Each wall is flat, endless, passes through zero and stands at right angles to its row. A trip goes straight from one point to another. Which walls does it cross, in order?
In the rows, 128 means zero.

Walls:
(1): [129 174]
(2): [129 109]
(3): [76 83]
Trips:
[173  96] to [111 131] => 3, 2, 1
[ 80 146] to [166 151] => 3
[158 108] to [125  85] => 3
[ 66 145] to [ 66 166] => none
[ 77 155] to [ 63 166] => none
[108 134] to [119 116] => 1, 2

Walls:
(1): [140  77 169 131  74 116 147 123 110]
(2): [246 169 185 202 188 112  64  71 114]
(3): [130 125 104 116 204  94 111 164 129]
(4): [158 181 218 211 100  95 194  95  66]
Trips:
[103 114 108 120  64 174 152  90  86] to [140 110 105 150 144 211 140 102  12] => 2
[113 134 152  65  89  70 141 188 148] to [127 139 161 119 133 195 205 125 141] => 3, 4
[169 133 105 173 123 135 149  77 168] to [191  89 102  66 187  89 123 208  81] => 3, 4
[105  37 146 114  93 170 173  69 178] to [171  84  96 131 155 134  78 142  45] => 2, 3
[111 126 124 149 148  63 153 131 143] to [146 157 119 106 120  71  93 160 118] => 2, 4
[159 186  82  51 175 133  96 186 167] to [ 92  98 160 140 177 144 136  94  73] => 2, 4, 1
[122 112  89 159 108 163 114  71  82] to [144 161 158 106 139  79  50 111 110] => 1, 3
[120 103 132  85 159 143 126 168 162] to [186 108 104 110 132  47  64 126 104] => 2, 1
[ 97 132 124 154 117 185  72 118 134] to [109 182 142 125  50  54 157  87 190] => 2, 4, 1

Walls:
(1): [ 84 142 143 125 142  85  91 132 155 128 112  57 115 108 187 110 130 124
 106 147]
(2): [102 108  81  90 117  79 106 123 181 113 135 129 115  79  96 145  34  89
  90  98]
(3): [ 94 166  76  71 106 155 149 118 128 166  99 119 133  76 120 110 172  89
 126 178]
(4): [154 117 160  92 118 116 138  85 144 131 134 217 117 116 138  99  80  82
 162 111]
(5): [101 111 126  88  76 114 140 177 108 103 124  98 139  52  92  95 174 134
 149 169]
(6): [114 130 126 107 106 197 142  98 181 126 103  86 107 103 195 173  87 131
 139  46]
Trips:
[104 105 103  78 175 140 121 132  97 112 120  95 100 169 164 145 123 104
 103 135] to [108 175 153 153 143 183 137 114 111 112 145 146 109  63 109 132 134  79
  31 207] => 6, 5
[ 85 154 111  91 146 183 117  69 190  56 139 147  89 156 144 199 157 133
 106 149] to [158 152 138 100 134 121 127 148 151 114  72 107 161 100 106 138 122  61
 181 135] => 4, 5
[131 129  93 165 118 193 167 161 151 102 168 155 127 123 162  65  70 169
  73 118] to [170 105  93 134 114 182 147 136  74  76 141  53 174 108 169 119  90 187
 178 107] => 4, 2, 5
[166  60 111 145 184 127 123 187 159 158 166 146  71 140 113 164 121 113
 102 111] to [156 125 122 151  93 173 121 143 169  86 112 122 171 106 116 156 147 115
 113 122] => 6, 5, 3
[113 146 112 118 137 129  90  73 124  99 153 119 113 180  97 139 146 162
 210  84] to [154  99 102  93 138 165 156 137 159 127 187 142 122 136  78 131 111  81
  59 136] => 2, 6, 3
[162   7 143 140 107 192 147 186 189 136  99 136  55  65 125  68 112  86
 131 100] to [107  97 126 163 107 179 172 101 143 109 179 148 116  93 154  62 159 134
 210 146] => 3, 2
[ 85 131  86  58  69  89  98 147 124 109  93  65  93 169 145 145 102 144
 114 109] to [105 170 103  62  93 148 149  97  98  87 146 135 142 128  71  90  83 122
 187 152] => 4, 1, 6
[123  78 122 116 122 111 119  70  66 124 134  99 201 113 141 108  86 198
 120 123] to [124  98 109 140 124  69 152 106 197  79 161 107 152 146 125 169 149  89
 134  76] => 6, 5, 4

Walls:
(1): [143 101 159  84 209 164 153  77 130 132 165  72 163 117 167  83 136 124
 149 139 152 168 127 113 145 123 177 136 131 156 119  98 140 148  85 178
 121 193 124  89 121  80 122 100 134  97 178 141]
(2): [160 148 123 138  90  91 115 121 149  99 106 113 180 151 130 109  95 199
 152 159 133 136 158 118 130 168 121 102 119 139  90  59 133 127 113 116
 168 133 104 136  82 103 131 103 121 187 108  53]
(3): [126 150 175 153 150  89 160 145 114 101 110 167 191 148 167 148 160 108
 150 107  93 122 121 135 104 127 158 175  48 162 128 138 115 157 152 141
 128 119 101  83 146  98 156 116  71 118  77 133]
(4): [119 112 165 143  88 146 190 158 157 130 149  55 119 130 106 152 143 121
 132 179 101 130 102  85 132 164 182 179 133  92 134  87 127 111 138 143
 152 163 154 150 167 134 110 141 145 188 107 149]
(5): [142 165 115 147 136 121  72 192  86  73 114 157 100 135 181 187 111 149
 126 189 132 159 139  64  73   7  95 121  98 153 149  53  96 167 147 168
 163 135  64 171 150  87 127 139  66 142 137  82]
(6): [ 76 151  87 125  92  79 164 151  96 146 149 103 174 102 134 119 105 105
 144 144 165 127 175  92 153 108 128 112 151 211  98 111 162 141 137 107
 111 137 104 154 156  65  90 144 140 148 176 144]
Trips:
[204  90  91 135 120 184 101  98 123 167 221  46 126 169  83 141 155 110
 127 153 127 151 168 116 124 141 147 175 164  96 182  70 148 106 134 170
 110  70 151 103 172 169 165 141 138 120 104  87] to [147 121 146  52  97 133 130 116 153 110 171 181  93 163 159 121  93 121
  84  84 162 103 113 155 119 168 100 138 149 132 131 159  76 109 143  76
 114  77 112 147 106 148 130 111 111 121 113 136] => 1, 4
[ 38 154  78 121 184 146 106 189 127 140 159 155 110 146 112 132 203 149
  78 110  61  86 122 151 142 136 114 150  74  72 107  70 107  97 163 115
  66 113 120 155 145 102 142 122 165 131  81 109] to [ 82  95 113  85  79  78 133 155 120 123 127 122  97  79  64 105 107 101
 186 163 175  75 152 128 163  89 131  79  91 118 130 117 150 125 154 196
 150 153 183 182 130 163  88 145 126 127 142 121] => 3, 6
[132 152 118 118 112 117 126 154 156 164 158 150  75 154 100 160 130  89
 157  76 141 103  67  98 132 135 111 152  70 141 106  89 151 141 147  72
 118 155 159 107 165  78 160 145  63 165 163 211] to [ 98  94 189 147 184  67 122 157 126  71  83 154 184 146 140  80  99 162
 150  96 146  25  94  87 104 168 148 115 135  96 158 129 168 201 144 161
 105 152 167 144 143 136  88  76 159 155 173 166] => 5, 1, 2
[107  90  80 129 103  83 161 164 187 115 100 153 166 167 133 173 106  99
 138 144 154 126  97 112 149 126 208 200 124 104  36  90 170 131 198 135
 106 186  95 111 144  69 111 113  89  95 143  73] to [115  93 149  83 203 110  71 143  69 161  83 199 123 123 155 159  91  78
 179 162 158 114 136 153 162 128 105 159 129 170 134 125  99 157 115 140
 186 112 119 153  75  89 146 140 128 163 124  76] => 4
[197  75 141 124 128  65 139  92 209 145 167 176 200 146 154 109  95 148
  97  90 138 146 136 119 116 109  91 112 159 121 151 164 132 127 161 102
 152 107 105 129 147 132 101 101 116  90 194  83] to [164 146 112 113 109  47 145 169 126 134 108 108 123 114 112 129  89 103
 108 168 172 148 110 121 164 156 127 120 125 133 118  85 128 126 141 149
 101 194  76  73  86  62 111 168 112  91 115 117] => 3, 5, 4
[123 141  93 110 143 129  91 128  73 158 161  76 145 131 154 190 112 121
 135 115  98 100 119 163 117  84 169 171 137  97 112 126 144 163  82 142
  60 131 115 101 100 121 179 107  89 189 185 169] to [215 141 195 125 118 127 152 117  65 159 112 171  87 128 134 128  87 123
 127 200 138  86  74 119  47 116 121 140 134 129 158 143 141 128 195  87
  82 111 107 131  93 104 132 167 190 106 155  39] => 6, 1, 3, 2
